Each row is a point. To make a cloud, some directions were put in groups of two or more. Within a group, all points are equally far from the middle, so they leave a hole (a ring in 2 directions, a hollow ball in 3). The other directions are filled evenly. Then the cloud was stretched, turned, moved and blurred a little. Count the holes, and give their numbers of directions, smallest first.
In the rows, 128 means zero.

Cloud (19 x 3)
[[172 178 168]
 [187 197  86]
 [ 92  77 133]
 [179 133 142]
 [105 135 166]
 [123 127 102]
 [198 106 122]
 [ 86 110  84]
 [ 92 178 181]
 [129  93 121]
 [204  94 101]
 [176 111 119]
 [106 120  69]
 [173 103 188]
 [169 165 130]
 [129 151  76]
 [165 157 113]
 [174 188 124]
 [203 106 199]]
Holes: 0

Cloud (26 x 4)
[[ 70 143 104 105]
 [128 156 183 176]
 [ 92  75 191 122]
 [155 151  93 171]
 [ 78 108 174  84]
 [115  55 100 160]
 [ 97 171 130  91]
 [105  54 119 170]
 [167 155 102  98]
 [132 167 191 125]
 [ 99  56 147 171]
 [ 76  76 126 175]
 [164  76 174  96]
 [115 155 127 194]
 [176  96 115 182]
 [ 80  75 159 173]
 [ 71 136 129  82]
 [112  65 185 105]
 [181 115 156 182]
 [ 69  90 108 166]
 [ 79 100 195 136]
 [ 68 105 124 179]
 [181 136 148  85]
 [109 173 161  92]
 [176 130 105  88]
 [158 147  97 178]]
Holes: 2 (2, 2)

Cloud (31 x 4)
[[ 89 203 142  96]
 [ 92 203 106 125]
 [131 162  61 136]
 [ 94  94 151  75]
 [127 204 120  99]
 [ 57 121 103 163]
 [151 101 133  78]
 [ 66 131 157 116]
 [128  88 133  77]
 [159 172  83 177]
 [166 165 101 139]
 [156 173 104  69]
 [148 179  94  89]
 [129 167 179  93]
 [115 134  51 147]
 [ 62 171  89 187]
 [119 151 167 190]
 [127  87 134 188]
 [122  91  94  90]
 [ 98 195  83 168]
 [152 187 130 157]
 [ 94  87 119  75]
 [ 77 195 100 104]
 [ 49 169 122  80]
 [117  93 153  76]
 [ 81 184 149 152]
 [ 58 177 139 104]
 [ 56 136  86 145]
 [ 98 168 162 182]
 [154 152 166  92]
 [174 141 113 137]]
Holes: 1 (3)

Cloud (52 x 6)
[[184 128 174  84  62  59]
 [ 96  99 159 159  97  47]
 [186 105 139 170 143 121]
 [109  84  88 123 130 110]
 [150  75 144 178 139 111]
 [162  85 204 125  77 125]
 [116 162  95 138 147 115]
 [143  86 195 119  47 105]
 [154  78 159 179 129 127]
 [193 145 124  93  52  95]
 [143  95 160 180  48  83]
 [165  94 115 168  72  56]
 [144 168 166  79 109 150]
 [104 143  99 107 135 139]
 [185 125 169  78 137 126]
 [ 92 133 186 162  63 124]
 [182 147 208 137 107 132]
 [155  86  91 141  70  59]
 [163  80 156  78 130  68]
 [164 159 100  93 144  92]
 [171 164 189 129  84  47]
 [ 91 149 165  85 136  80]
 [199 123 127 101  54 123]
 [185 108 130  86  52  70]
 [191 153 161 174  64  87]
 [ 94 125 178 172  72 133]
 [ 87 117 160 170 138 121]
 [126  98 121 178  45 109]
 [181 146 114  77 112  61]
 [ 99  98 132 177 134 124]
 [188 148  97 120  92  60]
 [121 158 115  78 144 115]
 [113  85 103 116 110 152]
 [145 171 142 164 158  91]
 [150  93 151 185  52 108]
 [ 82 133 163 156 146  92]
 [140 172 140  84  82 154]
 [ 90 145 154  83  55  69]
 [125  96 103 153  44 128]
 [174  99 176 179  61 111]
 [142 185  98 118  59  93]
 [181 126 191 108  69  50]
 [ 96 166 190 132  52  94]
 [ 96 119 126  88 107 155]
 [163 174 149 171 117 147]
 [129  78 130  98  72 151]
 [177 108 193 109 149  83]
 [179 130 151  70 141  79]
 [183 152 199  99  63 108]
 [166 176  96 124  83  69]
 [185 134 185  85 115 139]
 [179 131 175 158 156  85]]
Holes: 3 (2, 2, 2)

Cloud (83 x 8)
[[154 173 106 173 127 183 151 178]
 [ 90 139 198 166 159 113  83  81]
 [ 91  85 186 160  83 176  94 126]
 [102  84 104 178 184 128 170 120]
 [127 170 118 168  71 148 103  85]
 [ 48  98  71 158  92 148  96  56]
 [ 53  78 115 130  81 146 148 112]
 [148  64 135 119  97 165 102 138]
 [162 179 137 128 168 125 156  61]
 [178 146  75 196  91 191  93 166]
 [149 166 119 132  83 165 110 155]
 [129 176 119 150  78 168 171 151]
 [151 166 127 200  79 116 145 117]
 [ 56 149  86 216 162  45 123 143]
 [ 79  95 141 117 138  93 151 117]
 [125  74 179  87 183 116 165  63]
 [145 169 150 194  82  98 192  38]
 [ 84 117 160 112  91 125 109 118]
 [112  68 147 102 166 111 158  73]
 [171 203 170  94 198 141 126  79]
 [170 130  78 177 143  98 119  80]
 [ 81 174 105 136 166  53 120  94]
 [108 160  70 188 161 148 145  94]
 [ 96  70 107 178 150 144 132 180]
 [169 102 139 117 118  66 101 132]
 [ 63 159 104 201 122  84  56  89]
 [ 77  89 116 129 188  60 117 121]
 [162 177 141 129  91 190 163 141]
 [153 176 110 164 124 111 141 193]
 [ 93 136 102 106 110  54 201  96]
 [102  94 133 186 133 174  97 152]
 [141  74 169 179  86 101 141  26]
 [ 79 122 171  80 144  84 224 154]
 [142 121 179  75 103 174 185 147]
 [192 151 121 201 112 111 103  55]
 [102 171  92 167 123  55 184 163]
 [ 98 138  85 134  72 125 149 152]
 [ 69 203  90 131 112 124  65 113]
 [166 145 125 151 110 113 162  94]
 [156  84  86  78 110 126  47  56]
 [188 155 130 151  81 113  71  72]
 [151 141 153 110  71 151 214 152]
 [ 85 166 186 151 148  93 155 116]
 [181 137 113 212 147  91 122 146]
 [176  62  82 115 120  86 171 120]
 [ 87 104 133 128 134 122 150  63]
 [ 88 106 154 148 134  52 164 116]
 [162  97 152 123 121 203 128 166]
 [ 89  84 160 140  68 137 199 111]
 [201 177 107  91 101 172 157 136]
 [ 87 135 130  99 151  87 196 106]
 [171 118 110  76 145 144  69  73]
 [165  78  67  95 144 146 177 105]
 [123 180  50  82 101 142 158  63]
 [ 66 100  68 145 162 130 140 108]
 [195 138 139 168  51  74 123 155]
 [ 83  74 181 111 114 178 180 115]
 [190 114 104 138 126 119 130 100]
 [100  68 180 176 148 130 166 104]
 [154  72  81  80 134  62 111 103]
 [149 121  84 145  89 176 168 126]
 [115 179 158  97 129 140 164  71]
 [196 177 141 110 160  95 184  83]
 [184 157 148 136 100 181 175  81]
 [125  55 100 139  90 141 138  76]
 [ 79  49  94 159 118  70 177 150]
 [ 77 103 125 155  59 152 182 109]
 [143  95  80 179 180 137 103 145]
 [154 114 138 177 116  49 122  68]
 [199  94 171 167  77  56 106  95]
 [ 77 198 105 208 142  61  85  92]
 [ 81 139 135 127 150  39 157 105]
 [116  94 147  85  74  61 152 133]
 [111  88  94 130 180  93 121 193]
 [163  97 165 182  82 117  73  41]
 [101 143  75 141 153 110 116 178]
 [ 92  41 151 155  65 107 175  90]
 [178  94 173 136  68 118 152 122]
 [106 157 160  85 110 151 177 105]
 [ 93 124 131 134 121  50 165  99]
 [104 120  88 158 160  98 141 158]
 [108 142  80 202 164  92 179 113]
 [ 96 155  70  85 111  88 181 139]]
Holes: 0

Cloud (75 x 8)
[[181 162  58  81 112 122 114 154]
 [142 141 184 107  47 120  91 143]
 [102 138 135  71 129  89 172  90]
 [197 112 103 160 130 111 151 178]
 [198  77 161 102 142 120 167 113]
 [123  83 151  85 142 201 162 206]
 [118  83  74 160  75 117 177 101]
 [ 84 176  80  72 153 145 118 128]
 [167 159 124 199 146 176 100  99]
 [ 98  91 109 133 147 225  87 206]
 [108  73 134 163 130 201  78 216]
 [197 124  63  88 154 126 114 113]
 [182 118 114 117 127 225 142 155]
 [112  66 143 105 159 154 167 214]
 [ 86  89  97 156 167 145 167 164]
 [160 172 171 131 184 178 108 144]
 [112  76  94 138  90 137 179 189]
 [175 125 184 170 150 139  70 156]
 [170 119  81 124 173 205  86 138]
 [156 104 197 143  68 121 145 176]
 [176 144  96 191  65 127 125 122]
 [ 98  76 138 104 157 130 186 102]
 [102 139  92 158 106  73 174  94]
 [182 123 118 113  51 186  83 166]
 [ 78 142 112 167 124 102 180 183]
 [ 93 190  85  85 149 166 128 109]
 [163 164 154 164 192 128 126 149]
 [189 122  77  93  85 184 164 108]
 [ 82 126  92 151 181 160 165 123]
 [ 79 137 163 137  67  94 146 190]
 [ 88  84 154 125 131 174 191 146]
 [ 81 170 152 137  55 121  96 122]
 [159  92  57 128  70 104 121 131]
 [ 94 166  91 120 145  81  84 134]
 [ 73 104 119 163 119 151 192 146]
 [142 187 118 165 145 157  67  86]
 [180 103 178 139 110  91  85 178]
 [137  87  90 120  43 178 149 133]
 [162  82 108 106  70 184 172 145]
 [108  68 174 137 170 130 111 221]
 [126  45 136 148  79 106 145  99]
 [ 96  93 179 148  86 165  73 189]
 [103 186 145  80 133 170 153  77]
 [120  86 153 117  70 215 125 123]
 [162  78  82 162 134 126  66 159]
 [132  90 161  58 132 171 173 121]
 [141 151 186 106  41 153 126  90]
 [ 87 167 175 193 142 131 130 186]
 [194  92 110 183 166 138 114 127]
 [ 76 160 143 184  75 117 145 134]
 [ 83 130 133 137 154  83  99 107]
 [ 76  88 125 157  82 108 138 192]
 [101 160 107 128 168  90  98  86]
 [ 84 176 113 147  57  99 107 126]
 [ 81 145  79 153  70 119  85  96]
 [166 160 171 200 143 156 126 148]
 [115  73 146  80 149 144 181 140]
 [134  91 194 147 147 200  93 193]
 [ 71 145  82  72  72 164 116 133]
 [192 144 132 140  69 188 148 157]
 [ 93 120 162 119 109 122  64  79]
 [151  71 110 145 165 174  58 181]
 [195 102 152 197 118 146 105 142]
 [107 131  74 197 143 138  73 205]
 [158 170  56 105  95  94 113 149]
 [146  78 105 112  92 135  41 209]
 [115 170 173  50 161 154 114 204]
 [162 141 186 132 191 135 131 130]
 [198 138 132 105 171 115  68 185]
 [168 128 185 129  42 125 108 127]
 [166 123  86  87 141 221  99 185]
 [155  93  93 198 140 181  98 135]
 [162 145 174  98  96 203  62 184]
 [ 86  93 171 137 129 205 101 153]
 [133 123  79 197 149 129 150 176]]
Holes: 2 (3, 4)

Cloud (104 x 9)
[[115 168 189 115 115 107 107  44 103]
 [198  96  98  68 108  90 158 137  47]
 [156 161 103 184 131 111 176  78  97]
 [211 122  87 152 177 115 158  71  82]
 [146 148  71 176 152  99  84 105 145]
 [156  58 127 141 156 193  80  70 136]
 [117 148 126  85 184 159 139 163  83]
 [141 122 146  60 168 153  65 120  65]
 [ 68 143 143 156 136 106 101  56  94]
 [177  33 187 116 148 115 119 163  73]
 [100 163 141 104  84 191 148 147 162]
 [192 131 178  74 114 123 109 177 141]
 [ 96  83 118  97 108  86 129 167  76]
 [133 141  88 175 149 157  68 103  63]
 [104 150 129 139 163 190 170 138 178]
 [111 142 110 171 204 122 118 159  88]
 [157 102  74 108 181 169 155  66 168]
 [179 158 136  84 146  58 149 133 146]
 [206  79 154 161 104 181 106 161 103]
 [224 104 131 105 156 196  77 126  96]
 [191 102 111 157 158  96  76 167 165]
 [206 161 110 112 140 188 109 168  68]
 [ 96  93 149 101 153 119 123 177  49]
 [148 121 184  62  89 174  84 117 160]
 [168 121 227 175 181 104  99  88  86]
 [130 154 123  49  99 190 122 100 128]
 [ 91 126 187 152 140 169 179  88 181]
 [ 95 111 139  98 125  84  50 104  95]
 [142 170 162 147 122 136 126 198 123]
 [190 140 171 130  83  92 186 122 136]
 [156  74 121 101 184 176 101  63  57]
 [173 140  81 100 144 167 140  50  98]
 [162  58  90 109 140 204  94 105 129]
 [134  83  88  86 175 114 130  37 149]
 [214  97 130 120  93 107  65  73 125]
 [156 148 170 163  53 157 137 149 100]
 [ 96 122 103  61 121 194 127 105 110]
 [ 91 102 182 127 175 114  65  95  94]
 [203  83 165  73 101 116 175  81 116]
 [240 134 105 128 111  91  80 107 101]
 [179  99 118  50 109  85 150 148  78]
 [ 56 124 107 119 194 121 117 136 143]
 [135 115 177  72 167  98 178 139  76]
 [128  84  71 103  98 107 120 164  83]
 [174  63  68 117  90 168 116  95 113]
 [199 132 106 168 189 102  86 153 130]
 [153 127  90  97 174 104 183 152 138]
 [ 82 121 124 157 123 133 118 193 121]
 [184 124 165  99 142 166 163  54 177]
 [117 172 151  94 169 135 100 165  48]
 [177 101 105 168 171 204  99 150  81]
 [ 98 193 135 172 123 153  81 119 175]
 [132 182 149 102 164  64 144 102 109]
 [146 159 103  57 151 164  76 132 155]
 [176 115 144  59  84  78  80 129 175]
 [119 126 192 180 142  93  86 157 145]
 [124 187 122 112  86 151 106 130  54]
 [148 176 119 143 106 181 121 164  54]
 [189 198 120 152 101 170 103 133  61]
 [141  83 124 168 136 118  79  47  51]
 [208 186 185 152  85  98  96 109  85]
 [ 78 146 100 133  96 104 143  53 109]
 [ 74 163  83 110 137 125  77 148 148]
 [213 158 134 139 123 108  66 103 158]
 [122 163 171  87 159  70 136  81 151]
 [107 141 146 114  65 142 202 114 160]
 [ 81  75 149 166 104  94 153  49 132]
 [213 152 177 167 161 168  86  78 115]
 [135  28 132  85 139 175 102 131 120]
 [104 103 152 189 184  81 135 149  67]
 [185 117 171  95 185 109  77  77 149]
 [ 79 122 127 172 102 127  60 140 125]
 [103  88 139 143 187 123  90 164  45]
 [ 73  79 193 127 125 178 154  83 149]
 [123 146 119 168 124 158 108 191  84]
 [137 112  60 136 104 178 167  86 128]
 [143 147 168  85 184 109 184 125  95]
 [152  99 145  79 132  41 142 118  48]
 [101  49 183 106 165 123 149  69 144]
 [199 131  99  71 121 178  81 125  97]
 [128 193 186 104 105 159  89  92  97]
 [114 125 212  96 180 126 137 100 148]
 [204 151  76 134 133 140  74  95  55]
 [ 89 107 177 142  94 146  48  84 165]
 [138 168 120 178 154  75 166 121 133]
 [122  73 160 154  55  72  99 122 165]
 [110  76 117 143 157 190  86 127  65]
 [145  91  83 188 119 134 159  63 164]
 [205 150 104 156 123  99  83 164 142]
 [173  94 163 183 197 150 111 113 162]
 [118 141  82 175 139 184  94  80 142]
 [145  95 135  94 191 107 149  54  45]
 [150 154 166 171 152 174 104 172 144]
 [153 158 198 151 169  98 122 116 173]
 [190 203 177 123 164 166  96  98  91]
 [ 98 164  97 115 101 137 147  51 105]
 [133  72 154 187 133  70 109 172  83]
 [133 102 181 178  88 100 104  46 116]
 [138  63 188 111 146 167  69 133 146]
 [141  68  81 150 145 121 109 189 158]
 [202 172 186 146 173 197 120 143  86]
 [ 85 149 170 132 145 158 154  53  79]
 [ 99  97  98 139 124 192 161  98  73]
 [209 116 102 117 196  94 138  82 119]]
Holes: 2 (4, 4)

Cloud (91 x 9)
[[159 106 179 139 107  62  98 118  88]
 [ 96 115  98  93  64 116 154  89  75]
 [191 124  56 142 149 110  68 201 140]
 [146 113 140 122  89 133 147 154  81]
 [144 133 112 157 111 129 113  85 160]
 [102 104 131 131 146 145 175 138 212]
 [118 171  64 173 115 144 146 193 134]
 [152 118  72  83  98 117  83 106  85]
 [158 139 133 127 123  52  75 135 123]
 [ 71 134 139 126  57 134 152  69  87]
 [102 178 169 115 116 153  82  89 133]
 [189 144 147 200 112 185 142  96 140]
 [142 140 168 131 221  97 130  97 123]
 [128 171 112  85  78  91 190 134 149]
 [158  95 158 118 158  70 135 175 187]
 [174 107  69 163 144  83  69  87 192]
 [140 191 162 169 167  67  76  94 127]
 [172 207 165 143 129 108 127  85 157]
 [121 125 183 125 180 128 147 137 145]
 [ 88 113 125  86 123 119 137 135  58]
 [187 127 100  84  59 174 130 103 102]
 [145 125 146  86 137  89 148 127 142]
 [188 137 101 208 113 163 145 104 173]
 [137 142 124 101 141 117 164 125  91]
 [ 97 164 105 124 158 187  97 144 111]
 [185 147 136 156 168 115  53 161 121]
 [220 129 181 191 159 144 154 178 187]
 [158 137  78 162  76 124 140 171 142]
 [193  99 167 169 163  91  43 151 150]
 [159 134 101  64 127 129 136 172 110]
 [153 102 117  81 127  91 179 129  95]
 [134 112  90 180 107 190 107  99  87]
 [124  50 104  88 121 138 102 175  73]
 [191 191 155 136 200 158  87 117 169]
 [170  66  99 148  76 176 133 159 178]
 [149 135 115 149 159 182 120  88  85]
 [ 89 170 181 130  57 180 136  82  34]
 [125 203 122 162 123 122 153 108 152]
 [102  76 182 152 145 154  74  48  72]
 [ 90 160 161 102 117  97 184 103  65]
 [155 141 146  59 127  77 133  80 197]
 [171 137 107 138 130  70  60  47 185]
 [117 104 216 179 116  69  77 111 147]
 [142 161  30 131 197 210 121 144 158]
 [180 127 121 147 101 129  63 108 184]
 [146 123  47 139 148 109  95 137 117]
 [152  51  85 147 129 178  61 104  85]
 [132 161 184 194 147  79  95 165 176]
 [131 119  83 209 188 174 103 121 132]
 [118  81 122 178 128 196 111  79 119]
 [198 101 149 124 157  64 135 164  70]
 [142 152 128 176 210 125  63 136 145]
 [121 122 177  67 110 155 121 185 107]
 [197 141 138 193 136 100  69 138 102]
 [ 95 196 154  97 119 143 150  91  97]
 [136 140  88 115 144 150  39 120  47]
 [152 116  95 112 166 207 126 183  49]
 [129  83 189 144 109  98  81 136 149]
 [119 100 205 174 104 126  63  98 134]
 [126 165  50 207 106  98 151  73 116]
 [159 188 150 119 193 102 125 163 151]
 [183 143 123 204 214 195 100  81 145]
 [192 132  91 238 160 177 100 126  92]
 [119  63 149 159  82 161 130  94  52]
 [ 82 146 131 124  97 121 165 191 124]
 [196 169 149 102 197  92  52 115  98]
 [ 75 146 105 132  80 167 116 124  37]
 [188 162  81  90 152  98  79 130 103]
 [165  76 106 140 117 126 172 113 125]
 [163 145 108 194 164  87 216  66 191]
 [159 168 158 173 173 147  95 103 103]
 [114 105 138 113 156 147  66 100  77]
 [183 150 127 167 184 137 139 116 128]
 [144 138  71 138  71  54 130 142 125]
 [ 77  65 119 119  64 111 109 142 156]
 [190 139 133  44  88 177  79  80 161]
 [166 195 187 140 173 100 142 185 182]
 [171  98  87 178 195 202 157 139 123]
 [206 121 121 111 197  35 110 139 112]
 [173 148 111  97 127 154 153 185  53]
 [183 134 160 114 143 165 116  78  91]
 [171 134 133 121 149 146 133 101 197]
 [ 97 112 112 161 219 100 151 109 138]
 [169 113 126  84 154  70 112 181 177]
 [111  91 167 180 127 150  68  76 148]
 [194 144  91  67 105 115 130 159 180]
 [114 154 161 167 149  83 149  76  46]
 [102  99  78 128 133 127  79  65 129]
 [187 156 175 134 198  57 118  91 207]
 [178  76  81 118 108 191  52 107  35]
 [170 181 162 126 129 158  61 141 166]]
Holes: 0
